Every row gives one point. Examples show where two turns around zero, p and q, send a point. Where does a point land after both, in the order given? Backwards means that the second turn is done in reverse. Each puzzle has new turns, and all numbers are rounded.

Turn p:
[-18 -37  23] -> [38  5 28]
[-9  4  1] -> [ 5 -8 -4]
[  8  59 -57] -> [-44  -7 -69]
[ 16 -32 -12] -> [ 6 36  9]
[ 4  6 46] -> [ -4 -27  38]
Turn q:
[-48  58 -29] -> [ 55  40 -44]
[ 12 -45  -8] -> [-29 -37  -3]
[12 20 11] -> [12 12 20]
[-11   1  22] -> [-14  20   2]
[ 17   0 -39] -> [ 26 -34  -6]
[ 19 -34  43] -> [-49  -2  31]
Where do these land?
p, then q: [ -9  32 -12] -> [ -3 -22 -28]
q, then p backwards: [-25 -10 -16] -> [-10  16 -25]
q, then p: [-29  24  14] -> [-28 -17 -24]
q, then p backwards: [ 63 -46  14] -> [21 34 68]

Turn p:
[ -7 -35  38] -> [33 22 34]
[-56   1  21] -> [ 46  26 -28]
[-41 -11   2] -> [ 21  32 -19]
[ 49   7 -33] -> [-52 -26  13]
[25 37 -4] -> [-12 -42  -8]
[ 30   0 -25] -> [-36 -11   9]
Turn q:
[-17  10  16] -> [14 21 -6]
[41 31 37] -> [26  8 57]
[ 9 -3 -7] -> [ -5 -10   4]
[-24 -69 -35] -> [-66 -10 -46]
[ -9  32 -12] -> [ 32 -10 -10]
Where do these land?
p, then q: [-17  -5 -16] -> [ 17 -12 -11]
q, then p: [-13  74  20] -> [-30 -56  44]
p, then q: [  7 -47   9] -> [32 29 22]
p, then q: [ 23 -22 -13] -> [12 31 -9]

Turn p:
[33 -8 30  4] -> [-15  -9  34  24]
[-21 -14  -2 -18] -> [ 26  12   2 -11]
[ 19 -14  15  -2] -> [-5  4 23 15]
[-41 -32 -57  11] -> [ 27  50 -53  -2]
[ 37   8   1 -45] -> [-24  11  43 -30]
[-27  60  12  50] -> [-10 -66 -50   5]
Turn q:
[ 47 -26   2  42] -> [-16 -29 -49  35]
[ 20 -32  43 -32] -> [ 13 -60  22   2]
[-43 -14 -13 -16] -> [ 38  18   7 -26]
[  4  31 -41  13] -> [-14  47  -5  20]
[-28  41   9  -8] -> [-21  24  26 -30]
Where do these land?
q, then p: [ 40  30 -11  31] -> [ 20 -12 -55   4]
p, then q: [  5 -32 -28  53] -> [-23  52 -37   1]
p, then q backwards: [16 33 23 31] -> [41 -5 33  7]
p, then q: [-44  -5 -10 -44] -> [ -8 -14  43  44]
q, then p: [-10   8  22 -15] -> [18 -3 23 -2]
p, then q: [ -7 -34   4 -56] -> [-42 -28  42   9]
